Each row is a point. Two turns around zero, p and q, are shown by what they do to some points. Where does a point land after both, in the order given? Backwards means that the second turn is done in reverse. Each puzzle has new turns, and all numbers are rounded.

Turn p:
[-0.02 -0.04  0.03] => [-0.03 -0.03  0.04]
[ 0.25 -0.57  0.34] => [ 0.14 -0.40  0.57]
[-0.02  0.92  0.34] => [-0.01  0.98 -0.03]
[-0.26  0.04  0.01] => [-0.25  0.04 -0.06]
[ 0.09 -0.26 -0.26] => [ 0.12 -0.34 -0.12]
[-0.04 -0.08 -0.46] => [ 0.04 -0.25 -0.40]
Turn q:
[-0.31 -0.66  0.45] => [-0.25 -0.32  0.76]
[ 0.15  0.36 -0.54] => [ 0.00  0.09 -0.66]
[-0.25  0.16  0.08] => [-0.15  0.26  0.07]
[-0.12 -0.28 -0.04] => [-0.19 -0.21  0.12]
[-0.10  0.08  0.16] => [-0.01  0.16  0.13]
[ 0.62  0.34 -0.10] => [ 0.59  0.03 -0.40]
Where do these land?
q, then p: [-0.22 -0.10  0.15] => [-0.19  0.13  0.17]
q, then p backwards: [ 0.75  0.24 -0.31] => [ 0.47  0.10 -0.70]
p, then q backwards: [-0.09  0.24 -0.12] => [-0.05  0.24 -0.15]
q, then p: [-0.02 -0.24  0.60] => [0.05 0.22 0.61]
p, then q: [-0.41 -0.13 -0.32] => [-0.50 -0.18 -0.08]

Turn p:
[ 0.41 -0.23 -0.20 -0.15  0.03  0.14] => [ 0.41 -0.18 -0.13 -0.17  0.12  0.21]
[-0.17  0.21  0.26  0.55 -0.09 -0.32] => [-0.09  0.39  0.28  0.36 -0.08 -0.42]
[ 0.00 -0.22 -0.62 -0.28  0.28  0.63] => [ 0.11 -0.39 -0.61  0.07 -0.05  0.67]
[-0.28  0.49  0.20  0.47 -0.34 -0.19] => [-0.23  0.56  0.32  0.23 -0.38 -0.26]
[ 0.06  0.11  0.11  0.42 -0.17 -0.41] => [ 0.16  0.31  0.20  0.15 -0.09 -0.46]
[ 0.40 -0.12  0.50  0.01 -0.05  0.37] => [ 0.20 -0.02  0.53 -0.04  0.34  0.36]
[-0.25 -0.43 -0.15 -0.21  0.35  0.10] => [-0.15 -0.53 -0.31  0.14  0.17  0.05]
[-0.12  0.63  0.21 -0.02  0.09 -0.52] => [-0.38  0.59 -0.02 -0.22  0.08 -0.43]
[-0.07 -0.44 -0.31 -0.79 -0.10  0.21] => [-0.04 -0.74 -0.27 -0.50 -0.12  0.29]
Turn q:
[ 0.22  0.00 -0.44  0.20  0.45 -0.21] => [ 0.07 -0.23 -0.46  0.08  0.50 -0.08]
[ 0.45 -0.32  0.42  0.42  0.16  0.28] => [ 0.37 -0.44  0.48  0.05  0.27  0.36]
[-0.43 -0.35  0.25 -0.11 -0.36 -0.69] => [ 0.00 -0.05  0.26  0.05 -0.42 -0.86]
[-0.52 -0.38 -0.23  0.38 -0.04 -0.18] => [-0.24 -0.25 -0.01  0.61 -0.08 -0.38]
[-0.40  0.46 -0.18 -0.50 -0.32  0.19] => [-0.40  0.61 -0.23 -0.13 -0.43  0.09]
[ 0.51  0.52  0.14 -0.12 -0.18  0.18] => [ 0.43  0.37 -0.07 -0.34 -0.02  0.43]
[ 0.23  0.41  0.33 -0.17  0.24  0.20] => [ 0.08  0.34  0.18 -0.36  0.29  0.30]
[-0.05 -0.33 -0.29 -0.10  0.06  0.23] => [-0.30 -0.34 -0.15  0.04 -0.09  0.14]
Where do these land?
p, then q: [ 0.20  0.22  0.11  0.49  0.38 -0.04] => [ 0.23  0.27 -0.12  0.19  0.55  0.09]
q, then p: [ 0.07 -0.41  0.11 -0.24 -0.52  0.04] => [ 0.17 -0.29  0.46 -0.27 -0.33 -0.05]
q, then p: [ 0.28  0.34 -0.20  0.03  0.48  0.37] => [-0.16 -0.02 -0.45  0.18  0.23  0.53]
q, then p: [-0.16 -0.31 -0.17 -0.29  0.48  0.09] => [-0.40 -0.46 -0.24  0.15  0.01 -0.13]
p, then q: [-0.49  0.26 -0.43 -0.69 -0.47  0.10] => [-0.48  0.08 -0.17 -0.04 -0.96 -0.02]
q, then p backwards: [-0.30 -0.25  0.58  0.36 -0.56 -0.19] => [-0.06 -0.23  0.26  0.64 -0.65 -0.13]
q, then p: [ 0.16  0.05 -0.40  0.13 -0.22 -0.07] => [ 0.39  0.03 -0.20  0.06 -0.24  0.06]
p, then q: [ 0.23  0.10  0.41  0.20  0.44 -0.31] => [ 0.01  0.19  0.00 -0.08  0.68 -0.24]
